Rows are points. The points of each table are mixes of a few directions, plus a little noise. Count the directions of each table, and those that both share. Where both have some left over, give the other angles between the two spaces (their principal angles), to ten degrees, smallest first.

First (6 x 3)
[[ 0.03  0.04  0.13]
 [ 0.24  0.28  0.81]
 [-0.19 -0.22 -0.62]
 [-0.12 -0.14 -0.37]
 [-0.22 -0.26 -0.72]
 [ 0.22  0.28  0.78]]
Second (7 x 3)
[[ 0.03 -0.07  0.42]
 [ 0.01 -0.02  0.06]
 [ 0.01  0.00  0.01]
 [ 0.17 -0.24  1.34]
 [-0.08  0.13 -0.77]
 [-0.06  0.08 -0.53]
 [-0.06  0.10 -0.56]]
Directions: first 1, second 1, shared 0; angles 30

First (7 x 4)
[[-0.51  0.55  0.21 -0.33]
 [ 0.61 -0.72 -0.18  0.20]
 [-0.32  0.37  0.11 -0.15]
 [ 0.18 -0.15 -0.13  0.23]
 [-0.12  0.16  0.00  0.05]
 [-0.56  0.74  0.05  0.09]
 [ 0.71 -0.93 -0.07 -0.09]]
Second (5 x 4)
[[-0.01  0.43  0.28 -0.12]
 [ 0.00 -0.22 -0.16  0.06]
 [-0.01  0.94  0.62 -0.27]
 [ 0.02 -0.95 -0.62  0.27]
 [ 0.00 -0.20 -0.14  0.06]]
Directions: first 2, second 1, shared 0; angles 40

First (7 x 8)
[[-0.22  0.60 -0.45 -0.06 -0.65 -0.31  0.44 -0.27]
 [ 0.19 -0.34  0.64 -0.06  1.20  0.35 -0.35  0.30]
 [ 0.15 -0.63 -0.03  0.17 -0.35  0.12 -0.30  0.08]
 [-0.24  0.57 -0.61 -0.01 -0.99 -0.38  0.46 -0.33]
 [ 0.05 -0.01  0.22 -0.05  0.45  0.10 -0.05  0.09]
 [ 0.10 -0.08  0.48 -0.10  0.99  0.22 -0.16  0.20]
 [-0.02 -0.15 -0.27  0.11 -0.63 -0.08  0.00 -0.08]]
Second (7 x 8)
[[ 0.36  0.18  0.03 -0.81 -0.28  0.43  0.03 -0.44]
 [-0.02  0.22 -0.03 -0.25 -0.20 -0.51 -0.63  0.19]
 [-0.51 -0.40 -0.52  0.56  0.56 -0.14  0.47  0.47]
 [ 0.31  0.62 -0.06 -0.01 -0.37 -0.10 -0.65  0.24]
 [ 0.00 -0.38  0.48 -0.63 -0.09 -0.32 -0.21 -0.76]
 [-0.03 -0.33  0.00  0.66  0.36  0.21  0.38 -0.37]
 [-0.12  0.09  0.09  0.49 -0.01  0.42  0.61  0.66]]
Directions: first 2, second 5, shared 0; angles 70, 80

First (10 x 9)
[[ 0.36  0.78 -0.37 -0.28 -0.27 -0.31  0.19 -0.36  0.30]
 [ 0.49  0.54 -0.24  0.16 -0.33  0.42  0.38 -0.22 -0.26]
 [ 0.40  0.57 -0.42  0.40 -0.25 -0.32 -0.14 -0.33  0.19]
 [-0.66 -1.25  0.36  0.44  0.47  0.08 -0.74  0.70  0.33]
 [-0.26 -0.10  0.07 -0.44  0.06  0.25  0.35 -0.06 -0.24]
 [ 0.54  0.33 -0.15  0.17 -0.23  0.06 -0.19  0.30  0.74]
 [-0.54 -1.03  0.84  0.10  0.58 -0.54 -0.61  0.52 -0.23]
 [ 0.03 -0.07  0.37 -0.32  0.04  0.31  0.37  0.12 -0.45]
 [-0.29  0.14 -0.37 -0.27 -0.02 -0.10  0.14 -0.35  0.09]
 [-0.07  0.09 -0.12  0.03 -0.04  0.15  0.25 -0.30 -0.46]]
Second (10 x 9)
[[ 0.01  0.03 -0.89  0.08 -0.37  1.24  0.17  0.27  1.12]
 [-0.22 -0.01  0.12  0.01  0.21 -0.91 -0.32 -0.28 -0.18]
 [-0.26 -0.02  0.21  0.01  0.28 -1.19 -0.40 -0.36 -0.30]
 [-0.19  0.01 -0.45  0.06 -0.04 -0.06 -0.19 -0.09  0.54]
 [ 0.15  0.01 -0.11 -0.01 -0.16  0.69  0.23  0.21  0.16]
 [ 0.07  0.02 -0.52  0.04 -0.26  0.97  0.19  0.24  0.67]
 [ 0.24 -0.01  0.51 -0.07  0.03  0.13  0.24  0.13 -0.62]
 [-0.27 -0.02  0.14  0.02  0.25 -1.11 -0.39 -0.35 -0.20]
 [ 0.16 -0.01  0.40 -0.05  0.05  0.01  0.15  0.07 -0.49]
 [ 0.29 -0.01  0.58 -0.08  0.02  0.23  0.31  0.17 -0.70]]
Directions: first 5, second 2, shared 2

First (8 x 11)
[[ 0.61 -0.42 -0.28  0.77  0.34 -0.36 -0.45  0.13 -0.10  0.38 -0.03]
 [-0.36  0.63 -0.15 -0.42  0.06 -0.09 -0.07  0.66 -0.08 -0.19 -0.10]
 [ 0.74  0.58 -0.56  0.15 -0.41  0.02  0.12  0.19 -0.22 -0.27  0.13]
 [ 0.33 -0.40 -0.06  0.89  0.20 -0.38 -0.30 -0.20  0.20  0.62  0.03]
 [-0.42  0.73 -0.26 -0.72 -0.40  0.19 -0.39  0.03 -0.24 -0.22 -0.23]
 [-0.18 -0.98  1.16  0.32  0.18  0.56  0.61 -0.42  0.23  0.24  0.07]
 [-0.36 -0.59  0.38 -0.59  0.19  0.21  0.24 -0.34  0.04 -0.37  0.05]
 [-0.38  0.45 -0.20 -0.37 -0.12 -0.16  0.18 -0.05  0.21 -0.21  0.09]]
Second (11 x 11)
[[ 0.24 -0.11 -0.30  0.16  0.13  0.17 -0.20 -0.74  0.20 -0.55  0.03]
 [ 0.35  0.57  0.14  0.19 -0.58  0.18 -0.18  0.78 -0.55  0.65 -0.58]
 [-0.10 -0.31 -0.17 -0.64  0.00  0.19 -0.06  0.41 -0.15  0.05  0.15]
 [-0.09 -0.24  0.12  0.34 -0.13  0.16  0.00 -0.32  0.39  0.48 -0.24]
 [ 0.46 -0.06 -0.25  0.08 -0.15 -0.15  0.45  0.02  0.11 -0.06  0.16]
 [-0.14  0.28 -0.09  0.08  0.23  0.09 -0.16 -0.18  0.06 -0.49  0.29]
 [ 0.37  0.24  0.54  0.15 -0.51 -0.30 -0.40  0.38 -0.97  0.70 -1.26]
 [-0.50  0.02  0.17  0.02  0.47 -0.31  0.18 -0.23  0.29 -0.41  0.51]
 [ 0.16  0.00  0.19 -0.17 -0.44  0.24 -0.47  0.45 -0.59  0.68 -0.83]
 [-0.33 -0.42 -0.13 -0.26  0.60 -0.47  0.63 -0.38  0.56 -0.69  0.94]
 [-0.44  0.03 -0.19  0.05  0.38  0.18  0.20 -0.17  0.66 -0.37  0.84]]
Directions: first 6, second 6, shared 3; angles 30, 70, 80

First (9 x 14)
[[ 0.04 -0.14  0.55  0.31  0.35 -0.32  0.12 -0.27  0.70  0.71 -0.04  0.19
   0.66 -0.64]
 [ 0.21 -0.22 -0.74  0.51 -0.80  0.19  0.18 -0.34 -1.02  0.83  0.61  0.01
   0.05  0.09]
 [-0.07  0.45 -0.46  0.41 -0.30 -0.25  0.34  0.10 -0.05  0.35 -0.12 -0.02
  -0.36  0.27]
 [ 0.16 -0.16  0.02 -0.08  0.07  0.00  0.22  0.29  0.10  0.04  0.03  0.18
  -0.10  0.12]
 [-0.20  0.40 -0.28  0.11  0.54 -0.48  0.00  0.12  0.54  0.21  0.23 -0.27
   0.21 -0.36]
 [-0.39  0.52  0.11 -0.06  0.40  0.11  0.17  0.27  0.08 -0.65 -0.27  0.00
  -0.48  0.00]
 [-0.29 -0.31  0.46 -0.68  0.82  0.65 -0.53 -0.06 -0.35 -1.13  0.45 -0.14
   0.26 -0.61]
 [ 0.49 -0.71  0.01 -0.52 -0.75  0.42 -0.35  0.02 -0.58 -0.37 -0.11  0.07
  -0.18  0.75]
 [ 0.04  0.17  0.34  0.00 -0.33 -0.32 -0.17 -0.14  0.59  0.01 -0.79 -0.03
  -0.06  0.37]]
Second (8 x 14)
[[ 0.05  0.18  0.14  0.02 -0.14 -0.10  0.31  0.34  0.34 -0.12 -0.55  0.22
  -0.46  0.46]
 [-0.14 -0.34 -0.95 -0.03  0.78  0.47 -0.04  0.01 -1.13  0.16  1.95 -0.26
   0.54 -1.06]
 [ 0.29 -0.28  0.27 -0.23 -0.16 -0.17 -0.16  0.06  0.45  0.05 -0.33  0.08
   0.10  0.29]
 [-0.58  0.58  0.36  0.12 -0.27  0.18 -0.66 -0.84 -0.19 -0.54 -0.63 -0.41
   0.03 -0.17]
 [ 0.27 -0.33  0.26 -0.31 -0.07 -0.11 -0.26  0.02  0.34 -0.10 -0.19  0.01
   0.20  0.20]
 [ 0.03  0.21 -0.42  0.73 -0.11 -0.18  0.81  0.16 -0.12  0.97  0.31  0.31
  -0.14 -0.13]
 [ 0.01  0.02  0.04 -0.19  0.11  0.05  0.09  0.26  0.07 -0.29 -0.09  0.04
  -0.20  0.20]
 [ 0.04  0.01  0.28 -0.11 -0.17 -0.08 -0.15 -0.05  0.29 -0.19 -0.48  0.01
  -0.07  0.23]]
Directions: first 6, second 4, shared 4

First (9 x 18)
[[ 0.11  0.15  0.22  0.23 -0.21  0.11  0.20  0.04  0.14  0.42 -0.65  0.51
   0.00  0.18  0.11  0.34 -0.27 -0.18]
 [-0.25 -0.03  0.12  0.33 -0.29  0.34  0.00  0.05  0.06  0.22 -0.50  0.63
   0.22 -0.12 -0.20  0.35 -0.16  0.15]
 [-0.88 -0.37 -0.18  0.41 -0.29  0.64 -0.45 -0.04 -0.19 -0.34  0.11  0.55
   0.56 -0.71 -0.79  0.19  0.19  0.80]
 [ 0.04  0.05  0.09  0.10 -0.10  0.05  0.08  0.02  0.06  0.16 -0.27  0.21
   0.00  0.06  0.05  0.13 -0.11 -0.07]
 [ 0.60 -0.03 -0.50 -1.02  0.90 -0.97 -0.15 -0.08 -0.29 -0.89  1.82 -2.05
  -0.58  0.19  0.48 -1.18  0.58 -0.28]
 [ 0.13 -0.01 -0.11 -0.21  0.19 -0.22 -0.03 -0.01 -0.07 -0.19  0.39 -0.44
  -0.13  0.04  0.11 -0.25  0.14 -0.06]
 [ 0.25  0.17  0.18  0.01 -0.06 -0.10  0.23  0.03  0.12  0.32 -0.37  0.16
  -0.14  0.26  0.24  0.13 -0.19 -0.27]
 [-0.40 -0.14  0.01  0.29 -0.24  0.38 -0.13  0.00 -0.01  0.00 -0.23  0.50
   0.30 -0.29 -0.36  0.25  0.00  0.34]
 [ 0.40  0.21  0.16 -0.11  0.05 -0.24  0.26  0.02  0.12  0.29 -0.25 -0.06
  -0.24  0.36  0.38  0.04 -0.18 -0.40]]
Second (10 x 18)
[[-0.44  0.53 -0.12  0.04  0.17 -0.25 -0.09  0.60 -0.46 -0.02  0.36 -0.29
  -0.17 -0.56  0.13 -0.72 -0.05 -0.09]
 [ 0.58 -0.60 -0.51 -0.49 -0.37 -0.16 -0.02 -0.12  0.34 -0.21  0.36  0.43
  -0.23  0.22  0.67 -0.13  0.93  0.43]
 [ 0.14  0.12  0.27  0.06  0.13  0.03  0.01 -0.25 -0.07  0.10 -0.42 -0.05
   0.15  0.23 -0.26  0.49 -0.46 -0.50]
 [ 0.67 -0.94 -0.29 -0.81 -0.25 -0.28 -0.26 -0.58  0.22 -0.35 -0.07  0.60
  -0.50  0.78  0.48  0.42  0.75  0.29]
 [ 0.53  0.21  0.36  0.16  0.08  0.03  0.43 -0.23  0.37  0.41 -0.44 -0.23
   0.11  0.48  0.06  0.41 -0.45 -0.55]
 [-0.81  0.47 -0.51  0.33 -0.10  0.07 -0.16  0.93 -0.39 -0.17  0.91 -0.13
   0.22 -1.30  0.07 -1.18  0.44  0.52]
 [-0.40  0.50  0.01  0.25  0.14  0.01 -0.08  0.37 -0.39  0.02  0.12 -0.21
   0.22 -0.55 -0.20 -0.29 -0.27 -0.27]
 [-0.02 -0.53 -0.09 -0.21 -0.14  0.12 -0.37 -0.42 -0.09 -0.33 -0.13  0.44
   0.09  0.14 -0.28  0.48  0.21  0.21]
 [ 0.29  0.18  0.45  0.50  0.03  0.36  0.48 -0.28  0.51  0.45 -0.48 -0.23
   0.45  0.30 -0.31  0.55 -0.60 -0.35]
 [-0.54  0.01  0.45  0.16  0.29  0.06  0.06 -0.03 -0.03  0.10 -0.20 -0.33
  -0.36  0.31 -0.35 -0.03 -0.49  0.32]]
Directions: first 2, second 5, shared 1; angles 50

First (9 x 20)
[[ 0.75 -0.36 -0.10 -0.48  0.19 -0.45  0.17  0.07  0.21 -0.45  1.62 -0.03
   0.57  0.09  0.26 -0.33 -0.75  0.22 -0.33  0.09]
 [-0.39  0.00  0.14  0.08 -0.06  0.25 -0.10 -0.09 -0.31  0.41 -0.78  0.23
  -0.18 -0.12  0.11  0.33  0.21  0.11  0.15  0.09]
 [-0.14  0.50 -0.28  0.44 -0.21  0.04  0.03  0.18  0.30 -0.17 -0.56 -0.29
  -0.41  0.13 -0.41 -0.22  0.47 -0.44  0.13 -0.41]
 [ 0.02 -0.36  0.23  0.20  0.62  0.20 -0.22 -0.44 -0.03 -0.24 -0.32 -0.59
  -0.10  0.10 -0.55  0.39  0.73  0.19  0.49  0.14]
 [-0.01 -0.15  0.03 -0.45 -0.02  0.11  0.04 -0.18 -0.51  0.66  0.00  0.79
   0.23 -0.19  0.82  0.20 -0.63  0.38 -0.18  0.22]
 [ 0.16  1.15 -0.56  0.05 -0.20  0.19  0.24 -0.21  0.43  0.16 -0.09  0.17
  -0.07  0.19  0.10 -0.92 -0.39 -0.88 -0.40 -0.46]
 [ 0.72 -0.33 -0.53 -0.01  0.63 -0.09  0.01 -0.28 -0.15 -0.08  0.15 -0.05
  -0.11  0.21  0.16  0.30  0.28  0.57  0.51 -0.35]
 [-0.06 -0.87  0.43 -0.07 -0.15 -0.43 -0.08  0.56 -0.08 -0.43  0.67 -0.21
   0.18 -0.15 -0.14  0.43  0.03  0.52  0.05  0.33]
 [-1.05  0.42  0.63  0.23 -0.79  0.19 -0.08  0.39  0.13  0.15 -0.68 -0.02
  -0.10 -0.26 -0.35 -0.19  0.03 -0.68 -0.41  0.34]]
Second (10 x 20)
[[ 0.65  0.07 -0.29  0.35  0.77  0.14  0.12 -0.04  0.11 -0.69  0.15 -0.22
  -0.20  0.32  0.74  0.14  0.28  0.07  0.56 -0.62]
 [ 0.06  0.34 -0.31 -0.07  0.46 -0.50  0.24  0.34  0.23 -0.69  0.11  0.09
   0.13 -0.10  0.66 -0.16 -0.04 -0.05  0.17 -0.19]
 [-0.13 -0.06  1.08  0.53  0.37  0.52 -0.18 -0.41 -0.12 -0.59  0.41 -0.09
   0.29  0.04  1.11  0.02 -0.46 -0.46 -0.02  0.17]
 [ 0.06  0.39 -0.58 -0.27 -0.11  0.33  0.23  0.51  0.18  0.25 -0.61  0.07
  -0.44  0.10 -0.08  0.13  0.34  0.04  0.08 -0.39]
 [-0.42 -0.49  0.20  0.89 -1.27 -0.88 -0.39 -0.04 -0.37  0.39 -0.01  0.16
  -0.14 -0.15 -0.87 -0.14 -0.02  0.04 -0.07  0.05]
 [ 0.00 -0.10  0.39 -0.12 -0.07  0.48 -0.03  0.05  0.20 -0.06  0.29 -0.35
   0.04  0.11 -0.31  0.02  0.01 -0.17 -0.20  0.16]
 [ 0.24  0.05 -0.30 -0.48  0.29  0.31  0.09 -0.10  0.07  0.27 -0.09 -0.08
  -0.02  0.08 -0.23  0.11  0.15  0.19  0.00  0.03]
 [ 0.47  0.22 -0.77 -0.42  0.40 -0.16  0.32  0.53  0.45 -0.39  0.09 -0.31
  -0.15  0.14 -0.21 -0.01  0.40  0.16  0.17 -0.37]
 [-0.57 -0.61  0.61 -0.02 -0.41 -0.58 -0.52 -1.38 -0.93  1.23 -0.06  0.73
   0.64 -0.43 -0.52 -0.08 -0.64  0.37 -0.32  1.03]
 [-0.34  0.27  0.02 -0.41 -0.38  0.35  0.16  0.50  0.21  0.26 -0.27  0.01
  -0.11 -0.06 -0.30 -0.05  0.02 -0.22 -0.36  0.13]]
Directions: first 5, second 6, shared 3; angles 60, 70
